Each row of a before or after table is a point. One or more steps were done to the points. Then noise was added and the rows were shuffled. The steps act on columns, c1 being the first. What was done? A step turns or swaps two columns, mirrors them in a line or flattens them onto one, adds a multiple of one to another, or multiplies or shifts one. Angles are multiples of 10 degrees, from the lower column toward the higher: turns from -170 to 170, lines from 10 to 170 but not 90. Use the fewest steps. Two steps may share a column if one is a turn and the other turns, adds or multiplies; they go together, in the order done. Otherwise the lowest column goes first.
In the rows, 128 means zero.

Before, 14 rows:
[[173 180]
 [ 96 173]
 [ 79  89]
 [ 96 158]
 [ 81 109]
 [150 112]
 [138  83]
 [107 149]
 [ 41 207]
 [100 113]
 [ 81 113]
 [115 106]
 [178 121]
 [126 116]]
After, 14 rows:
[[ 98 100]
 [174 203]
 [ 98 157]
 [125 113]
 [ 95 143]
 [ 77  63]
 [179 147]
 [105 137]
 [ 82  88]
 [ 40 163]
 [116  98]
 [149 124]
 [ 78  87]
 [138  89]]
Steps: add 0.5 times c1 to c2

Before (14 x 4):
[[121 178 138 127]
 [190 114 182 103]
 [115 121  80 143]
 [155  71 151 148]
 [133 124 153 123]
 [204 105 167 147]
 [ 88 103  93 112]
 [148 152  95 110]
 [208  97 104  39]
 [141 158 174 202]
 [134  69 144  97]
 [196  95 135 112]
 [181  80  80 112]
 [143 114 105 112]]
After:
[[115 112  95 115]
 [110 156  91 108]
 [ 91  65 145 125]
 [ 33  97  89  73]
 [129 134 164 125]
 [131 173 139 137]
 [103 102 130  64]
 [145  71 156 103]
 [105  83  63  82]
 [123 104  80 162]
 [130 104 184  47]
 [ 94 113 201  72]
 [194 164 194 102]
 [142 127  61 139]]
Steps: turn c1 and c4 by -100 degrees; multiply c3 by 1.3

Before, 13 rows:
[[108 151  96 102  99 127 128 147]
 [116 172 249 105  90 163 123 138]
 [ 87 126 101 129 162 168 108 154]
 [131 136 121 150  91 152 100 146]
 [113 111 104 115  95 110  80 149]
 [114 121 145 134 213 153  73 144]
 [ 97 129 106 137 127 142  86 135]
 [ 86  99  98 141 133 128 107 136]
 [ 82 130 136 120  93 167 113  40]
 [ 80 103 101 120 171 157 124  59]
 [127 178  98 120  94 145 128 133]
 [113 105  96  94 113 158  99 136]
 [ 84 169  95 108 136 154  61 151]]
After, 13 rows:
[[168 119 137 105  98  41 133 167]
 [111 108 121 112  80 146 135 152]
 [159 118 101 100 162 154 138 167]
 [170 142 101 103 174  59 149 158]
 [152  97 250 138 102 140  97 164]
 [174  66  95 113 146 151 127 153]
 [148 113 104 129 102 149 163 110]
 [146 105 106 101 123 135 145 141]
 [134  97  98 133  97 134  89 146]
 [162 127  97 145 131 136 159 159]
 [160 114  96 134 111 147 111 126]
 [135 102 145 115 211 144 158 154]
 [152 135  98  91 127 135 160 128]]
Steps: add -0.5 times c4 to c5; turn c1 and c4 by 140 degrees; multiply c7 by 0.7; turn c2 and c7 by -130 degrees; swap c6 and c8
